Each row of a before or after table is a point. One or more steps were done to the points. Then noise was added and the rows were shuffled. The steps act on columns, c1 being the first. Write out the steps. A step turns or swaps two columns, mirrors them in a line or flattens them onto one, adds a multiple of one to another, or multiplies or shifts one. Angles are multiples of 10 degrees, from the lower column toward the higher: turns from -170 to 170, lines from 10 to 170 but not 90. Use the fewest steps. Two steps may share a column if one is a turn and the other turns, adds or multiplies; they go together, in the order done. Otherwise the lowest column goes first.

Before (10 x 2)
[[-49  79]
 [ 56 -11]
 [ 32  12]
 [ 16 -30]
 [ -8  93]
 [-34 -20]
 [  1  41]
 [ 18  21]
 [ 34   0]
 [ -1 -18]]
After (10 x 2)
[[  2  41]
 [ 90   4]
 [-40 -42]
 [-12 -31]
 [ -5 -34]
 [ 36 -23]
 [-20  10]
 [  6 -35]
 [ 84 -35]
 [-33   6]]
Steps: turn c1 and c2 by -120 degrees

Before (11 x 3)
[[  1  28  17]
 [ 20 -23 -11]
 [ 25  -3  -7]
 [  4   1 -16]
 [ 16 -18 -27]
 [-11  32   6]
 [ 15   6 -21]
 [-12  27  15]
 [-27  23  19]
 [ 13 -11 -26]
 [-13  26  13]]
After (11 x 3)
[[ -6  81  16]
 [-10  71  24]
 [ 11 -32 -26]
 [ -5  79  17]
 [ 12 -55 -29]
 [ -8  84  18]
 [  8   3 -14]
 [  7  20 -25]
 [ -3  96  11]
 [  5 -68 -15]
 [  5 -10 -15]]
Steps: flatten c1 and c3 onto the line at 110 degrees; multiply c2 by 3

Before (10 x 6)
[[-91   1  10   1  29 -57]
 [-12  68 -22 -22  71  51]
 [ 28  17  13 -18  10 -42]
 [ 65 -27   5 -45 -20 -14]
 [  7   6 -23  -7  -1  -3]
 [ 19 -21 -32  39  95  12]
 [-15 -25 -22 -27   3  14]
 [-20  10  68   4  69  31]
 [-18   5 -72   8 -78   2]
 [ 89  14   9  -8 -11 -76]]
After (10 x 6)
[[ 33 -31 -23  34 -53  18]
 [-17  16   7   8 -80 -79]
 [ 23   4   6  10  79 -55]
 [  2 -28 -13 -24  13   9]
 [ 25  32  59  -4  -4  30]
 [-16 -23  10 -42 -55 -20]
 [ -2  -3 -22  -8  -4  -1]
 [ -3  21   9 -10 -27 -44]
 [-23 -20 -66  13  44   2]
 [ 26  57 -44 -31 -15  44]]
Steps: turn c1 and c5 by -110 degrees; multiply c1 by 0.4; turn c2 and c3 by -20 degrees; turn c4 and c6 by 10 degrees

Before (13 x 8)
[[ 21  14  65  -6 -23 -53  27  59]
 [  1  14  44 -31  -4 -38  -5  65]
 [-14 -42 -19 -37   3 -83  29  27]
 [ 35  73  -5  51  32 -61  14 -18]
 [-12  -2 -28   4 -14  12 -16 -31]
 [-85  12  68  48 -52 -21 -37  -7]
 [-53 -36 -33  13 -24 -38  10  37]
 [ -6 -38  61 -46  53 -45 -49  20]
 [-48  25   4 -56  13 -38 -18  36]
 [ 13  57 -37 -35  13 -79 -33 -31]
 [  7 -24  20  50  52  20  45  10]
 [-44   5  37  14  17 -89  16 -45]
 [ 28  63 -26 -33 -11  11 -29  -7]]
After (13 x 8)
[[ 26 -39 -22 -30 -41 -19 -29 -20]
 [ 36 -26  61  -5   1 -12  56  50]
 [  6  65  57 -48   7 -61   6  19]
 [ 26 -11  40 -32  -7 -27  27  62]
 [-36  -1   7 -61 -30 -43  15  53]
 [-29  -4 -36  10  45 -16  35  55]
 [  4 -16 -31 -36 -57 -68  37 -35]
 [-51  12  39  13 -17 -45  77 -28]
 [-27 -14 -28   4   9  -9 -14 -28]
 [ -2  24 -24 -32  37 -32  83  29]
 [-79 -50  66  49  13 -41  -5  19]
 [ 13  57  21  49  -5  48  18   5]
 [ 26  -4  -6  53 -81 -27  56 -30]]
Steps: turn c1 and c8 by -20 degrees; turn c2 and c5 by -120 degrees; turn c6 and c7 by -50 degrees

Before (10 x 9)
[[ 58 -21 -39 -37   7  58  -7 -48 -24]
 [ 51 -25 -31   9 -53  32 -30  48 -40]
 [  3 -22 -89   4 -27 -25  36   0 -35]
 [ 28 -33 -10  -4  41  34  22  11 -57]
 [ 36 -38  25  37   8  42  35  42   9]
 [ 41 -67 -64 -10  58  43 -46  14 -15]
 [ 13 -25  10  24   9  27 -39 -73 -14]
 [ 23  -8  40 -59  31  32 -15 -26  35]
 [-61   0 -65 -15   9  47 -37  33  45]
 [ 18  62 -32 -26  11  27   3  84  51]]
After (10 x 9)
[[ 23 -35  23 -55  17  -4 -38 -26  42]
 [ 35 -50 -29  39   4 -10 -32  39  12]
 [ 51 -35  26   8 -36   1  34  48 -57]
 [  6  18 -52   4 -12 -28  83   2 -44]
 [ 17   4  -7 -26  -8  92  30  85  53]
 [ 27 -45 -21  -2  56 -20   4   9 -39]
 [-64 -40  24 -15  -8  23  72  32  43]
 [ 43 -63  35  -9  60 -44  70  14   5]
 [ 58 -68   0 -34  17 -11  39 -50 -20]
 [ 13 -42  38  26  14 -37  -3 -73 -12]]
Steps: add 0.3 times c8 to c2; turn c2 and c6 by 70 degrees; mirror c3 and c7 in the line at 140 degrees; turn c5 and c9 by 20 degrees
